Rows are points. Each table stands for the endless flat space through its points: a line for two points, a plane for three, and so on. The two share one point or none. Which?

First (2 x 3):
[[ 11  -2  -8]
 [ -9  18 -16]]
Second (2 x 3):
[[ -5   9 -17]
 [ -3  17 -11]]
They share: [ -4  13 -14]

First (5 x 8):
[[ -9 -31  10   4  -1  13  19  10]
 [-39 -17  11 -17 -11  26 -16  19]
 [-10 -15  -7  -2 -18  11  -3   1]
 [-21 -25  12  -4  -5  22   5  11]
 [-18  -3   3   4   1   3  16 -17]]
Second (3 x 8):
[[-14  13  -5   5 -19  28  26   5]
 [-13   4 -14 -18  -6  19  25  14]
 [-13  12   0  16 -24  27  23  -2]]
They share: no point

First (4 x 11):
[[  1  -9  40   6   3 -15   0  12  23  16   4]
 [ 29  17  10   7 -47  34  11  10  16  -5   4]
 [  7   3  14  19 -17   0  -8   6  10   0   1]
 [ 33   5 -10  -1 -43  30   9   6  20  -3  -6]]
Second (3 x 11):
[[ 18 -16  15  18 -14  -8  -8   9  32  -3   0]
 [ 15 -10  11  10 -12  -2  -6   8  24   3   1]
 [ 22 -23  23  30 -21 -17  -7  10  43 -12  -6]]
They share: [ 13  -5  11   6 -15   1  -1   7  19   6  -3]

First (5 x 14):
[[-22  16   1 -15  13   5  28  40  12   1   9   3  43  17]
 [-21  -2   4 -23  17 -29 -11   1  13  27 -32  -2  -1  19]
 [-40   0   4 -16  16 -25  15  -4  24  30 -23 -23  -1   6]
 [-32   2 -10 -34  22 -13  17   6  12  30 -17  -7  19  14]
 [-16  20 -14 -42  36 -10 -37 -18  15  54 -43  -5   3  20]]
Second (5 x 14):
[[-33  32   3 -38  18  17  17  28  20  37  -5   3  36  24]
 [-32   9  -4   5  11 -14 -23 -12 -16   0 -27 -15   4   6]
 [  6  11 -25 -32   2  14  -4  18  25  17  -7  30  32  47]
 [-22  33 -11  -7 -12   1 -21   3 -11  -9 -16  17   2  20]
 [-34  33  -5 -23  10  19   7  13   3  25  -6   1  30  24]]
They share: no point

First (2 x 24):
[[ 10  -9 -25  12   1  -8  12   4  24 -21 -21  22  23   5  17  -2  -6  16
   -2 -11  11  17  -5 -14]
 [ 12 -11 -30  10   0  -9  18   4  26 -23 -25  27  24   6  16  -7  -5  22
   -2 -13   9  21  -6 -15]]
Second (5 x 24):
[[ 27 -15 -20  13  11  -5  12   5  15  -3  20  37  16 -13   4   5 -15 -24
   -2   8  28   8  -7 -42]
 [-11  -7 -13   7 -10 -29  15  18  33 -27 -16   4  29  -7  28   0   9  12
  -25 -13   9  16   6  -7]
 [ -1  -7 -25  37  -4   3  -7   4  17 -11 -10  16  27   9  10  24 -15  24
    1  -3  29  -4  14   3]
 [ -7  -3 -20  13 -15  -1  -1   6  16 -16 -28  -3  32   4  25   9  -5  25
   -5 -18  13  -3   3  18]
 [ 19 -11 -19  13   6  -3   7   4  15  -7   6  26  19  -7  10   6 -13 -12
   -1   1  23   6  -6 -27]]
They share: [  6  -5 -15  16   3  -6   0   4  20 -17 -13  12  21   3  19   8  -8   4
  -2  -7  15   9  -3 -12]

First (4 x 24):
[[-23 -19 -31  23  23   1  20  18 -38  23 -31 -11   5   5  -5  17   5  14
  -20 -20  10  11   0  18]
 [-20 -14 -21   7  14  12  15  17 -22   5 -24 -14  10   3 -16   8  13   8
  -16 -13 -12   3  -5  15]
 [ -2 -16  -4  11  17  19  -1  30 -17  29 -22 -23  11  26  -8   5  14  -4
  -11   7  16  -1   9  27]
 [-14 -21 -14  20  23  15   4  19 -26  26 -20 -16   1  14   1  11  12   5
  -12 -11  14  11   4  19]]
Second (2 x 24):
[[-12   1  -1  -7  31   5  21  20 -29   6  -4   3   7  11   3   6   5  23
   -2 -22 -10  13   2  13]
 [-16 -11  -9   3  21  15  11  16 -21   6 -12  -9   5   7  -5   6  13  11
   -8 -16 -10   9  -2  13]]
They share: [-18 -17 -13   8  16  20   6  14 -17   6 -16 -15   4   5  -9   6  17   5
 -11 -13 -10   7  -4  13]

First (3 x 24):
[[  3  -9 -15   4 -20  -7  10 -12 -12  -2  11  15 -17  30   9   2  -8 -11
   25  -9  33   7  14  13]
 [ -9  -3 -13   8 -22  -3  10 -10 -14 -14  19   5 -27  26  13  12 -18  -3
   27 -13  43  -1  14   1]
 [ -3 -12  -7   8  -4 -15   7  -4  -8   7   1  20 -15  20  -5 -15   9 -21
   12  -1  16  11   5  25]]
Second (5 x 24):
[[-20 -26  11  -3   2  -2  -9  -1 -10  24   3  14 -24  -1  -5   1  13 -23
   13  20  -8  -8  12  -7]
 [-38 -30  16   9 -10 -11  13 -22 -20   4  11  10 -31  -7 -34 -11   0 -23
   -9  -8  -5   1   0  12]
 [ -7 -26  -1  22 -21 -15  -3  32   7  20   3  21 -16  12   4  33  -7 -10
   29  27  10 -27  17  19]
 [-11   0 -23  10   6 -22  12 -29 -19 -17  -6  23 -11  40 -11 -51   9 -29
   -3 -27  36  40 -11  28]
 [  6  -8   2  37 -37   0  22  -5 -18   9   4  -8  -8  21   1  -7  20 -20
   15  -2  37  -6  12  23]]
They share: no point

First (4 x 24):
[[-11  12   7  29   2 -10  20  10 -15 -11 -17  -2   5 -22 -22 -13  16  24
  -32 -16   7   9  -3  -6]
 [ -8  15   9  31   1  -9  24  10 -10  -7 -23 -14   3 -17 -19 -12  12  18
  -33 -14  10   8  -4  -7]
 [ -4  23   7  29   5  -1  30  12  10   3 -35 -50   3  -3  -9   0  -2  -2
  -25 -12  14   2  -8  -3]
 [ -5  16   8  18   4   2  15  21  -7 -18  -1 -18  25 -23  -7   5  11  20
  -16 -17  -1  12  -7  14]]
Second (6 x 24):
[[-26  44  13  24  16  -6  -8   6  24 -14  -1 -28  27  -7 -23 -20  25  48
   -9   8   1  -7  -8  37]
 [ -2  17 -16  27  -7 -16   2 -23  31  13 -15   1  13  -9   1   2  22  21
  -21 -14 -13 -26 -26   8]
 [ -2 -20   9   9  20   7  37  44 -43  -3 -39   3  -7 -32 -10  12 -14 -21
    7 -23  32  30   0 -20]
 [-29   4  -6  28 -15  37  16  25 -19   2 -10 -48 -10 -28  -3   9 -21   0
  -20 -19 -24  12  -8 -18]
 [  0  27 -20  21  17 -38  10 -31  43  -5 -21   3  27   5 -15   0  36  23
  -27 -24   9 -30 -22  16]
 [-10  15   9  27 -20  21  16  42 -23   6   5 -28   8 -47 -12  10  -1  22
  -35 -21 -39  20  14   1]]
They share: [-14  15  -2  20  11  -1  17  13   0  -8 -17 -20  11 -16 -16   2   7  12
 -17 -19   4   3  -6   3]

First (3 x 24):
[[  6  18  -3   6   3  -7  -4  20  14 -19 -30 -13 -10  -4 -17   3   0  -1
    7  -2  15  18  10 -33]
 [  0   8   7  26 -15  13 -26  -8  12 -17  -4 -17  -8 -24 -17 -19  -8   1
   -1 -10  23  10  34 -11]
 [  9  19   2  -2   3  -3  -6  21   7 -12 -29  -9  -3  -2 -14   4  -1   6
   12  -6  13  20   7 -31]]
Second (4 x 24):
[[ 12  20  24  -6 -13   7 -26  11  14 -21 -11 -20  -2 -13 -14 -10   0  -5
   18 -12  15  13  23 -30]
 [ -9  22   8  -3 -10   9 -37   8  -6 -34 -29 -17 -15 -13 -21   3 -11  -3
   11 -21  25  10  -1 -23]
 [ 10  12   8  13  -1   8 -11   7  13  -2 -17  -5   2 -15 -14  -6   1   7
   10  -3  16  23  26 -22]
 [ 16  16  16  -9 -27   0 -21   9   1 -24  11 -35   0   1  -4 -28 -17  11
    4 -25   8  -7  22 -16]]
They share: [  6  14   7   8  -6   7 -17   7   6 -11 -16 -11  -2 -12 -14  -7  -5   7
   8 -10  17  16  19 -20]

First (4 x 24):
[[-44  24  -8 -10   1  33  14  24  -9 -20 -11  28   7   5 -25  19 -12 -11
  -34  -7  -6  -5  14 -22]
 [-13   8 -29   0  17  13  -9  19 -25  19 -15  12 -11  -7 -21   1 -28  14
   -4  11 -29  26  22   6]
 [ -9   1  -2   4 -18   2  28  17 -11  19  14  -7   4   2 -29  34 -11   6
  -10   2 -10 -21  18 -26]
 [-26  25 -17  10   0  26  23  14 -19  -8  -8  29   4  14 -17  16 -11  -5
  -18  -4 -19   2   8 -32]]
Second (2 x 24):
[[-32  22 -10   0  -8  20  22  22 -19  -8 -20  24   1  -7 -18   8 -14   2
   -9  14 -17  16  11 -29]
 [-12   2 -35  10   7  15   7  17 -24  12   0   4   1  13 -38  13 -14  12
  -24 -11 -37 -14  26  -4]]
They share: no point

First (6 x 24):
[[-12  17   9 -48 -36  17   2   5  -4 -22 -17 -14  -3   0  13  28   8  36
   -8 -42   8 -12  14 -35]
 [ 22  19  -6  -6 -20  41   0  -2  -6 -24  25   1  13  -2   3  14  -6   8
   22  -5 -11  16  -6  -3]
 [  9 -20  11  -6 -27 -18 -15  11  17  -2  23 -15 -47   3 -14  18  28  -3
   16 -13  10 -29  -8 -40]
 [ 14  -2 -48  13  -1  23  13 -22 -13 -33  14  -5   5  -3 -18  -4   0 -21
   31  -8 -23 -11  24   2]
 [ 13 -10 -21 -14 -26 -14  28 -23  38  -7  15   2 -33 -15 -26  24  49  -4
   35  -1   2 -20  -3 -21]
 [-17 -10   6 -26  -8  15  -4  20 -15  -4 -14 -18 -13   4  10   2  -6  18
   -6 -47 -13 -10  25 -18]]
Second (5 x 24):
[[-26  -9   4   7 -21 -13  20  18 -25  -3  -5 -30  -5  32  -3   5   2   8
    8   8 -14 -19  21  -6]
 [ -4 -10 -16   5 -34  16  -7  28 -29  11  25 -31   3 -18  -8  45  23   0
   26 -19 -52 -23  -6 -11]
 [ 20 -11  -4 -15   1  26 -15 -13  23 -28  17   7  -6 -11  -9  -6   0  10
    6 -30  10   6  22 -18]
 [ 20  16 -30 -12  -7  20  17 -10 -12 -22   1   2 -41   8   4  -8  -5 -28
   34 -24  -9 -10  -9 -12]
 [ 32  -5 -28 -23  23  16  -1 -41  11 -52  13  33 -46  -3 -15 -30 -10 -14
   18 -28  18  18  12  -8]]
They share: [  6  -5 -10  -6 -12  15   0   2  -4 -14  11  -9 -11   0  -5   6   4   0
  16 -19 -11  -8  10 -13]

First (2 x 24):
[[ -2   5 -21 -12 -20  -6  13  14 -18 -11   5 -17 -10  21  -6  12   2 -11
   22   1   3 -22  10 -23]
 [ 10  35 -21 -30  10 -36  25  26  12  -5 -25 -17   2  15   6  18 -10 -23
    4  -5  39   2  22 -17]]
Second (3 x 24):
[[ 12  29 -26 -31  -2 -13  17  15  -9   0   1  -4 -12  21   8   6 -15 -15
   19  -7  24  -5  13 -12]
 [  8   5 -30 -19  -6 -17  21   9  11 -24  -3 -28   2   5 -14  10  -5 -19
   15  -7  36 -17  11 -22]
 [ 18  25 -30 -39   4   3  16   9  -9  -4  17   2  -8  15   6  -5 -30  -9
   35 -17  36  -7  11  -7]]
They share: no point

First (2 x 24):
[[-10  11 -23  -9  14 -11   4  13 -11 -23  10   1   0  -6   0  -7  -7  10
  -19  -2  14  -1  -8   7]
 [-18   3 -19  -5  16 -19  14   3 -21 -13  14  13   4  -6   6 -13  -1  18
  -17   0   6 -11 -16  -1]]
Second (3 x 24):
[[ -8 -11 -15  -7   0 -15  -3   2 -25 -27  -6  16  -4 -24  15   5  -4  20
  -33  14  13 -21 -24   6]
 [-17  11 -18 -13  24 -10  12  14  -9 -10  22   5   2  -6  -2 -10 -10  17
  -11  -2   8   2 -13   3]
 [-15  15 -28  -1  16 -20  14   6 -17 -20  14   3   6   6   0 -20   2   7
  -15 -10  10  -4  -3   1]]
They share: [-14   7 -21  -7  15 -15   9   8 -16 -18  12   7   2  -6   3 -10  -4  14
 -18  -1  10  -6 -12   3]
